Rows are points. The last column is the point's height on a tilted bowl or saddle (a function of degree 2), plus a little noise. Count its main directions that bend up, bend down and stay straight.
In the rows, 128 means zero.

Points, 16 rows:
[[124  80 130 137]
 [ 83 152 212  28]
 [152 166 102 168]
 [143 111 136 124]
 [125 169  43 103]
 [120 165  54 113]
 [198 145  62 101]
 [109 126 157 125]
 [ 83 173  86 107]
 [163 128 192  62]
 [ 87  54 143 189]
 [154 156  98 155]
 [148  75 122 110]
 [112 141  93 134]
 [116  79 212  61]
 [118  57 102 146]]
Directions: 1 up, 2 down, 0 straight

Points:
[[106 107 154  87 157]
 [179 129 197 118  96]
 [134  75 249 158  25]
 [157  80  79 163 156]
 [105  99 104 123 129]
 [157 126 103 203 174]
 [ 83 138  66 130  94]
 [164  66 107 142 175]
 [175 124  95 133 117]
 [114 103 225  98  97]
 [168 104 103  67 172]
 [ 73 141  64 135  93]
 [192 134  49 153  57]
 [121  43 114 128 152]
 [ 99  80 119 124 132]
 [ 93  82  95 144 119]
 [179 145  84 151  90]
 [151  56 121 117 179]
 [125 163 144 125 130]
 [ 83 111  81 145 110]
 [142  95 106 122 146]
 [145 132 126  44 195]]
Directions: 2 up, 2 down, 0 straight

Points, 41 rows:
[[116 130  94 180 109  85 151]
 [146 114 195 124 114  99 162]
 [ 71  94 107 129 131 138 136]
 [120 119 148 173 121  71 154]
 [108  50 109 162  88  99 155]
 [149 126 120 138 104  93 146]
 [107 121 141  79 116  82 154]
 [192 198 123 157 106 148 195]
 [ 97 136  86 130 158 131 136]
 [131  86 137 116  94 109 143]
 [159 124 230 144  98  93 190]
 [ 77 150 169 158 130  97 162]
 [ 90 181 136  52 140 112 173]
 [112 114 124 179  67 124 138]
 [ 99 191  84 109 165 116 167]
 [ 40 202  88 192 189 134 215]
 [164 168 109 131 192 143 169]
 [ 74 143 190  67 178 101 178]
 [174 142  60  58  99  58 214]
 [159 132 122  88 205  68 163]
 [177  94 173 115 159  45 188]
 [155 101 109 146  81 114 143]
 [182  47 119 174 202 156 165]
 [ 99 102  81 170 105  82 150]
 [144 127  64  57 187 122 160]
 [136 133 128  97 140 155 141]
 [ 68 123 109 155 141 135 139]
 [124 126 112 121  18 155 140]
 [151  76  91 129 116 139 143]
 [ 52  85 141 138 127 151 152]
 [ 96  59  96  60  72 139 179]
 [125 148 131 161 141 105 147]
 [130 145 103 153 156 152 144]
 [148 138 205 126 128 105 172]
 [185 128 117 143 127 190 163]
 [120  90 100 188 145  79 149]
 [106 119 135  77 140  73 154]
 [ 22  56  80  66  29 110 236]
 [175 121 100 206 249 113 187]
 [ 78 145 174 180 113 171 172]
 [160 105 136 165 165 168 150]]
Directions: 5 up, 0 down, 1 straight

Points:
[[108 169 170 144 137 102 142  35 112]
 [150 141 188 126 101 129 119 133 105]
 [168 100  94  62  95  86  81 128  58]
 [ 50  85 163 147 124 139 218 153  95]
 [119 132 161  87 153 161  74   7  95]
 [ 88 156 159 120 110 121 165 166 123]
 [146 149 119 118 156 128 121  97 123]
 [102 146 126  72 151 143 170 124 110]
 [120 106 100 133  66  93 151  98  80]
 [142 118 166 193  65 120 150 101  65]
 [204 129 106  98 159 192 162  64  79]
 [156 110  80 141 122  90 141 121  82]
 [ 99 109 193  98 127 102 143 162  95]
 [121 169 116 142  83 107 156 144 107]
 [144 178  89 132 104 161  80  81  88]
 [ 82 173 122 100  98 155 226 109  90]
 [131 123 150 105 107 135 124 115 122]
 [157  55 141 159 147 121  84 131  91]
 [ 97 133  77  63 164 138 123 177  87]
 [ 85  84 163 104 162 107 153  98 107]
 [ 67  82  93  79  99 120  86 126  91]
 [ 64 117 118 172 111 106 176 150 124]
 [177 125 134 142 166  95 105 213  49]
 [ 54  60 120  96 171 184 135  88  84]
 [111 139 130 135 131 155 111 189 125]
 [171 120 147 109 186  96 131 107 105]
 [164  48 102 101 161  98 150  86  76]
 [123  97 152  75 145 159 115 185 107]
 [178 198  90  88  98 132  92 132  64]
 [159 160 117 106 164  88 139 169  83]
 [172  91 176 111 121  89 128 148  85]
 [158 120 132 156  93  98  67 156  70]
 [130 150 152 169 130 137 115 111 118]
 [103  60 151 172 145 108 138  83 101]
 [116 202  91 120 118 122 119 198 101]
 [107 165 140 132  99 118 150 150 123]
 [139  91 149 126 187 107 145 110 113]
 [114  84 165 141 192 156 167 143 106]
 [135 132 137  84 140 217  80 148 106]
 [ 88  82 139 125  92 173  94 168 125]
 [118  56  80 137 178  71  90 116  63]
 [ 74 162 198  94 106  70 100 129  71]
 [126 112 141 180 156 170  83 103 108]
 [144  95 140 137 104 143 110  79 113]
 [179 115 119  90  72 120  99 138  87]
 [104 141  55 111 111 162 111 122 104]
 [130 115 160 127 104 140 135 145 123]
 [183 135 136 117 107 160 150 116 105]
 [165 134  73  93  97  98 213  94  39]
 [203 119  82 120 111 124 206 136  43]
 [131 160 128 115 135 105 120 136 116]
 [116 112 150 118 126  87 173  93 106]
 [126 178 149 153 167 190  91 193  91]
 [119 120 132 155 121 142 143 127 127]
 [ 92 145 121  68 132 166 157 179 114]
 [142 126  89 148 144 167 146 135 113]
 [165 107 108 148  99  60 114 159  52]
 [176 114 111 140 184 187  73 130  89]
 [155 137 114 164 129  96 192 166  82]
 [138  72  52 236 113 119 150 132  12]
 [ 91 131 154 143 105 105 131 106 120]
 [145 143  72 138  71 119 102 115  75]
 [ 80 122 152 106 134 144 165 121 123]
 [176 131 122 132 137 109  81 142  88]
 [ 97 129 112  98 134  97 120 191 103]
 [156 132 192  76 180 139 179 177  65]
 [144 139  96 162 140  88 196  70  86]
 [157 111 102 106 158  64 181 128  70]
 [145 103 160  81 142 150  89 123 115]
 [163 112 172 157 111 138  90 142  99]]
Directions: 0 up, 6 down, 2 straight
